Each point is reached from the start by the listed moves, each made once or not at all, plus a little noise. Say if it took an odd or an even number of moves. Then give how often each move was made.

Moves:
(1): [ 54  -2 -11]
(2): [-8 69  1]
(3): [26 10 48]
Start: [-8 -6 29]
Points:
[19  3 68] => odd (0, 0, 1)
[78  6 67] => even (1, 0, 1)
[11 76 76] => even (0, 1, 1)
[-12  62  30] => odd (0, 1, 0)

Moves:
(1): [38  6 -4 -4  0  4  4  8  1  2 -1  6]
(2): [ -8  44  -7   7   0 -12   3  -4   3  -1  13   7]
(3): [ 6  2 44  4 -4  0 10  4  2  2  9  9]
(4): [  1 -10  -5  58 -13  -2  10   6   4  -1   0   5]
(5): [  5  -6  -5   4  36 -11   3   3   7  -6   7  -5]
(6): [-5 12  4  1 16 56 -4  4 -7 -1  7 -1]
(7): [ -2  -1  -7  -3  -6   0  49  -2  -6 -16   7   3]
(8): [-7  4 -4 -8 -4  0  0 38  1 -2  7  3]
(9): [10 -6  0 -3 -4 13  3 -6 59 -3  1 -1]
(10): [ 3  4 -6 -7  3  7 13  7  9 48  5  1]
(11): [  6 -12   4   3 -11  -2  -5  -9  -6  -6  50  -8]
Start: [ 18  -7 -15 -21 -21 -14 -19  33  22  -7  -3 -20]
Points:
[ 56   2 -20 -19  33  36 -14  51  24 -17   8 -26] => odd (1, 0, 0, 0, 1, 1, 0, 0, 0, 0, 0)
[ 76 -22 -28 -27  -2 -14  34  26  74 -34  63 -22] => odd (1, 0, 0, 0, 1, 0, 1, 0, 1, 0, 1)
[ 23  28   7  32 -40  43  55  72  80  13  95   0] => odd (0, 1, 1, 1, 0, 1, 1, 1, 1, 1, 1)
[ 74  18  16 -12   0 -23  -3  26  88 -19  75 -10] => even (1, 1, 1, 0, 1, 0, 0, 0, 1, 0, 1)
[ 12  22  15  39 -41  38  47  66  73 -36  89  -3] => even (0, 1, 1, 1, 0, 1, 1, 1, 1, 0, 1)

Moves:
(1): [38 -3 -3  5 14 -2 -5 -6 10  9 -1  7 -2  0  9 -5  8  5 -3  8 -8  6  1  0
  7]
(2): [  3  43  -3   4  16   4   4   3  -2  -7   7  -4   1  -7  -6 -11  -4   3
  -6   7  -9   5  -6  -5  -7]
(3): [  4   2  44  -2  -4  -1   1   5   2  -2 -16  -2   8   2   2   0  -9  -1
   1  -2   4  -1  -1  -1  -5]
(4): [ -4  -5   3  42   2  -2  -3   1  -1   3   2   1   9  -8   2   9   2   7
  -8  -1  -3 -11  -5  -2  -6]
(5): [ -4 -10   3  -2  27  -8  -1   6   1  -7   1  -6   0   3   3   2  -1  -6
  -3   4  -3  -1  -4   5   6]
(6): [ 2 -8  0  3  7 44 -2 -5  2  2 -2 -5  8  8 -9  0 -1  2 -2  0 -6 -2 -8  5
 -3]
(7): [ 2 -5  1  3  4  0 29  0 -3  7  3  4  1 -1 -5 -1 -6  1  1 -2  2 -2  3  2
  6]
(8): [ 7 -5 -6  4 -8  8  8 49 10 -8  3 -2 -2 -7  5  0 -6 -4 -2  2 -3  2 -1 -6
 -7]
(9): [-15   0   5   5  -3  -7   0  -4  47   4  -1  -3  13 -12 -16 -16   8  -2
   7   5  -2   0   5   4  -6]
(10): [-1 -3  1 -2  6 -5 -2  9 -6 32 -4 -4 -1 -8  3 -1 -4  9  0 -1  2  2  2 -1
 -2]
(11): [ 2  2  8 -5 -1  0 -3  2 -1  5 28  2  1 -5  2  5  1  0 -6 -3 -6  1 -2  0
  0]
(12): [ -4   1   2  -3   8   4  -6  -2   2   4  -5  36  -5   0  -3   7  -4  -8
  -4   1   6   0  -5 -10  -5]
(13): [-1 -3 -2 -6  1 -1  0 -3 -7  0 -4  3 32 -4  1  3  2 -1 -1  4  3 -1  7 -8
  2]
(14): [ 0  1  1  5 -1 -4 -1  6  2  8  0  3  1 32 -4  2  0 -2 -3  5 -3  5  4 -3
 -3]
(15): [ -8   8  -3   0   8   8   7  -3  10   1   3   4  -2   6  41  -4   1   5
   2 -13   3  -4   7  -5  -2]
(16): [ 8  7  3  0  3  2 13  1  8  4 -6 -7 -2  0 -2 47  4  8 10  1  1 -5  5 -2
  0]
(17): [-8  0 15 -2 -2 12  6  9 -6  2 -4  8 -4  2 -3 -5 44 10  3  0  2 -2  7  0
 -4]
(18): [ -5  -7   0 -12   3  -6   0   3   5  -6   6   9  -2   1  -2   3  -6  46
 -10  -9   1   1   0   1  -8]
(19): [  1   0   0   6   6  -3   2   5  -3 -10   4   8   0   3   2  -4  -3   8
  46   0  -6   2   2  -2   0]
(20): [-11  -4   4   0  -5   3   3  -8   2   2   1   0  -3  -2  12  -4  -6   7
   1  44  -9   6  -3   3  -7]
(21): [ 4 -2  1  7  8 -2  0  3  0  2 10 -3  0  5 -7  2 -2  2  3  8 42  9 -3  7
 -5]
(22): [-9 -7  5  6 -2  3  1 -6  1 -2 -6 -3 -1 -6 -2  3 -3 -2  1 -5 -3 38 10 -5
  4]
(23): [ 8 -4  0  5  9  7 -2 -4 -2 -3  3 -1 -6  0 -1 -1 -6  0 -2  5  0 -9 36  1
 -5]
(24): [-1  6 -3 -1 -1 -2 -3  3 -2  5 -1  9  6 -4  6  3 -3 -1 -1  0 -5  4  5 32
  0]
Start: [ 13  10   1  -1  -4  -8   7   1 -13  23 -24  25   2  -5  22  -1 -16 -16
  -6   0  -5  -1  17   9  10]
Points:
[ -4  44  12  28  47 -12  36  13  22  65  20  40  47  -5  35 -23 -34   3
  35  11  14  48  88  24 -10] => odd (0, 1, 0, 0, 0, 0, 1, 0, 1, 1, 1, 0, 1, 1, 1, 0, 0, 0, 1, 0, 1, 1, 1, 1)
[ 43  29  50  27  65  18  43   6  45  46 -39  18  65   9  -9  27 -23 -10
  -3  33   8  53  34  38   7] => odd (1, 1, 1, 0, 1, 1, 1, 0, 1, 0, 0, 0, 1, 1, 0, 1, 0, 0, 0, 0, 1, 1, 0, 1)
[ 15  35  69  12  48  33  55  86  31  69  -9  17  61  -1  -8  27  10   2
  -4  28  14  14  30  38 -18] => odd (0, 1, 1, 0, 1, 1, 1, 1, 1, 1, 1, 0, 1, 1, 0, 1, 1, 0, 0, 0, 1, 0, 0, 1)
[  8  30  20   2  88  51  51  17  -4  29 -12  65  23  40  26  41   6  44
 -19  11  32  -7  61  -6 -17] => odd (0, 1, 0, 0, 1, 1, 1, 0, 0, 0, 0, 1, 1, 1, 1, 1, 1, 1, 0, 0, 1, 0, 1, 0)
[  4  18  65  31  16   3  24  89   8  60 -14  90   8  10  73  59   2  61
  23 -20 -11  -7  36   9 -32] => odd (0, 0, 1, 1, 0, 0, 0, 1, 0, 1, 1, 1, 0, 1, 1, 1, 1, 1, 1, 0, 0, 0, 0, 1)
[ 31   5  52   3  22 -11  10  -1  10  26   5  56   6  -6  86  -4 -39  53
  30  29   6  61  33  37  -6] => even (1, 0, 1, 0, 0, 0, 0, 0, 0, 0, 1, 0, 0, 0, 1, 0, 0, 1, 1, 1, 1, 1, 0, 1)
[  5 -18  61   3  58  -3  55  64   7  50  -4  66  19  13  68  57 -62  46
  29  40  26  41  74 -17 -18] => odd (0, 0, 1, 0, 1, 0, 1, 1, 0, 1, 1, 1, 1, 1, 1, 1, 0, 1, 1, 1, 1, 1, 1, 0)
[ 19  35  16  63  42   2  10 -26  42  37  16  29  45 -39  57 -22 -16   8
 -18  61   4  39  64  -4 -13] => odd (1, 1, 0, 1, 0, 0, 0, 0, 1, 0, 1, 0, 1, 0, 1, 0, 0, 0, 0, 1, 1, 1, 1, 0)
[ 18   0  13   3  40 -15  41  17  32  68 -13  66  41 -15  51 -27  25  67
  40   1  29  14  54  39  -2] => odd (1, 0, 0, 0, 0, 0, 1, 0, 1, 1, 0, 0, 1, 0, 1, 0, 1, 1, 1, 0, 1, 0, 0, 1)
[-37  -5  35  53   2   3  11  -6  29  26 -33  73  11 -29  14 -12  23   1
  41  45 -19  32  27  -6 -15] => odd (0, 0, 0, 1, 0, 0, 0, 0, 1, 0, 0, 1, 0, 0, 0, 0, 1, 0, 1, 1, 0, 1, 0, 0)
[ 23  -5  28  17  59  42  48  61  63  95   1  68  10  11  53  28  20   8
  -1  61   8  19  33  38 -13] => even (1, 0, 0, 0, 1, 1, 1, 1, 1, 1, 1, 1, 0, 1, 1, 1, 1, 0, 0, 1, 1, 0, 0, 1)

Moves:
(1): [ 14  -1   2   2  -3 -11  -5   6   6  -4   3  -2   9  -5  -1  -8  -7 -10
   4 -10  10 -14   0 -15   6  -4  -4]
(2): [  9   9  13 -11   0   6   6   8  -7   3 -12 -21   1  -5   4  -9   1  -3
  16   3   1  11   0  -4 -14   0  -1]
(3): [  8   0   7   5  -7  -2  -2  10   1  14  -8  15 -12   4   9  -8  -5   8
  -4  -4  -5   6 -13  -9   4   0  -5]
(4): [  4  18  -9   5  19   2   8 -11  -6   7  -2   0  -5  13   2   0   3  16
   3   1  22  16  -4 -10   3   0   6]
(5): [-12  -2  -7 -32   6 -18 -15  -7  -3  15  -5   3  -5  -1  -9  -8  -7   2
 -18 -19   5  10   2 -24   8  -5 -12]
(6): [ -2 -11  -3  -1   5   7   7 -13   5   1  11   2  -7 -11 -12  -2  -1 -10
 -14   6   4  -3  10  -3   1  -7  16]
(7): [ 11  -5  -6  14  -2 -20   6  -8  15   3 -16 -19  -8  -1   3 -16   6  -2
 -17 -10   2 -17  -5  19  -6  -5 -13]
(8): [ -1   0  -9  -8   0   9   2  15   4  23 -23 -11   0  -4  -4   3   3  11
  -3 -11  20  -5  -8  10  -3   0  -6]
(9): [-21  10  -2  10  16   3  10  -1  15   7  -7  -3  17 -13  14  -5  -6   4
 -11 -17  -2   0   2  -6   2  -2  22]
(10): [-12   8  10   8   1   5   6  -4   9  11  17 -19   9  -1   2   0  -6  10
   9   0  -3  -2   1  15  11  -3   1]
(11): [-22   4 -10  -9  14  -4   7  13 -15  -5  33  -7  15  -2  -8  -4  -6 -26
 -10   9  -4  -1  -4   9  -2 -11   0]
(12): [ -6  12 -16 -15  10  10   1 -22   2  12 -14  23   5   5  10 -11  21  -4
   2  -8  14  -2  -5 -10   3   4  11]
(13): [  0   2  11  -6   3  19   8   4  -4   0  -2   1  11   1  -4   1   0   5
  -3   9   3  15 -12   2   3  18 -10]
(14): [  2  18  -4 -15   2  12  -1  -7  -1   9  -6   1   9  21   9   2  -1   9
   0  11  -4  -1  -6 -11 -10  -4   3]
(15): [  3 -10   9  -5   8  16  -4  -2   1  -3   3   4   2   7  11  -1   4   5
   6  10  -2   3   3  13  -9  11  10]
(16): [ 13   1  -6 -10   4   5  -4  -9   3  -5   3  -1   9  -3  10  10   2  -5
   1 -14  -5   6  -5 -12   2  -8   0]
(17): [-13 -16   0   4   1  16  -9  11 -17   7   4   7 -11  23 -16  -8  -9 -15
  -4  -7  -5  12  -1 -10   2  18   1]
(18): [ 10  -6  10  -1   3   1  19 -10  -9  12   3   3  -4   4  -2  13   7  11
   1 -19   9 -20   6  11  -8  18  -1]
(19): [ 9  4 -5  2 11 -1 14 -4 16  4  3  3  8  5  6  4 -5 -2 10  5 -7  4 19  2
 -8  3  9]
(20): [ -6  -7   2  -1  21  -8  -7 -10   9  15   3   0   3   4  -7  12  24  -2
  -5   7  -7  -1   4  -2  -3   1   8]
(21): [  8  -9  -5 -16  -5 -13   5  -2   5  -3  -9 -10  -1   8   2   5   6   5
   3  -5  -2  -1  -4 -13  14  -6   4]
(22): [ 14  -7 -16   3  -1   0  -5   2  -3  -1   2   6 -14  -7   2  -8   8   4
  -9   5  -8   0   1 -17   6  13   2]
(23): [ -2   7  -2  -4  -3  -3   1  -1 -12   9 -10  -3  15  11  13  -3   4   1
  -2   2   9   9   9  -7   4  -6  -5]
(24): [  3   2   4   1  -3   2  -1   1  14  -1   5  -1 -11   1   2   3  13   3
  -8  -8  12  -6   3   9   0  10   0]
Start: [-16  -3   1 -11  -3   8  -9 -21  12 -18   6  -7  -9 -20  17  11  22   3
  12   4  -2  15 -22  -9  14  -3  24]
Points:
[-74  26 -40 -64  54  28   7 -40  -4  40  19  -9  16  19  26 -28  45   9
 -36 -35  40  64 -33 -73  67  25  43] => even (0, 0, 0, 1, 1, 0, 0, 0, 1, 1, 1, 1, 1, 0, 0, 0, 1, 0, 0, 0, 1, 1, 1, 1)
[-25  -4 -16 -54  48  -2   6 -58  -1  63 -17 -13 -12  -5  -3  26  55  31
 -27 -31  60  22  -1 -35  17  -2  28] => odd (0, 0, 0, 1, 1, 1, 0, 1, 0, 0, 0, 0, 0, 0, 0, 0, 0, 1, 0, 1, 0, 0, 1, 0)
[-16   1  -9 -20  45  61  19 -57  64  15 -11   9  15  13  37 -31  37 -14
 -21 -15  24   7 -13 -20  -2  39  69] => odd (1, 0, 0, 0, 0, 1, 1, 0, 1, 0, 0, 1, 1, 1, 1, 0, 1, 0, 1, 0, 0, 0, 0, 1)
[-17 -18 -25 -71  26  21  -3 -13 -32  70 -37  -6 -23  13  29 -48  51  -4
 -30 -47  34  20 -36 -28   0  34   5] => even (0, 1, 1, 0, 1, 0, 1, 1, 0, 0, 1, 1, 0, 0, 1, 0, 1, 1, 0, 0, 0, 1, 1, 0)
[ 15 -27   8 -28   8  34   7 -21  29   5  23 -40  -8   6  28 -17  31  -8
  24   4  10  28  18 -40  27  24  55] => odd (1, 1, 0, 0, 0, 1, 0, 0, 0, 1, 0, 0, 0, 0, 1, 0, 1, 0, 1, 0, 1, 1, 1, 1)
[ 37  23 -12 -95  19  20 -13 -53  53  31 -10  -6   0  10  72 -19  46  24
  25 -30   5  29 -27 -85  26   5  41] => odd (1, 1, 1, 0, 1, 0, 0, 0, 0, 1, 0, 1, 0, 1, 1, 1, 0, 0, 1, 0, 1, 1, 0, 1)
[-45  26 -22 -92  93  30  27 -86  27  60  27 -25   6   3  36  -2  84  26
 -21 -20  34  18 -12 -54  15  15  93] => odd (0, 1, 0, 1, 1, 1, 0, 0, 1, 1, 1, 1, 0, 1, 1, 0, 0, 1, 0, 1, 1, 1, 0, 1)
[ -5  21 -10 -76  46 -38  31 -20  50  79 -40 -59  27   9  46  -9  49  11
 -31 -63  34 -12 -16 -41  -1 -14  24] => odd (1, 1, 1, 0, 1, 0, 1, 1, 1, 0, 1, 0, 0, 1, 0, 0, 0, 1, 1, 1, 1, 0, 1, 1)
[ 17 -19 -11 -36  37  45 -19  -8  25  51 -32  17 -19   8  29 -23  56  -5
  24  -8   9  30 -21 -52  -2  43  50] => even (1, 1, 1, 0, 0, 0, 0, 1, 0, 0, 0, 1, 0, 0, 1, 0, 1, 0, 1, 1, 0, 1, 0, 0)
[-16 -27  18 -47  22   7 -18  11 -16  15  12 -24  13  25  23 -12  34 -33
  16   8  -7  38 -27 -49  16  -1  32] => odd (1, 1, 1, 0, 0, 0, 0, 0, 0, 0, 1, 0, 0, 0, 1, 0, 1, 0, 0, 1, 1, 0, 1, 0)
[  8  54 -11 -58  64  38  46 -66  64  90 -36 -11  53  33  75  29  76  62
  10 -58  63  18 -34 -56  34  16  58] => even (1, 0, 1, 1, 0, 0, 0, 1, 1, 1, 0, 1, 1, 1, 0, 1, 0, 1, 1, 1, 1, 0, 1, 1)
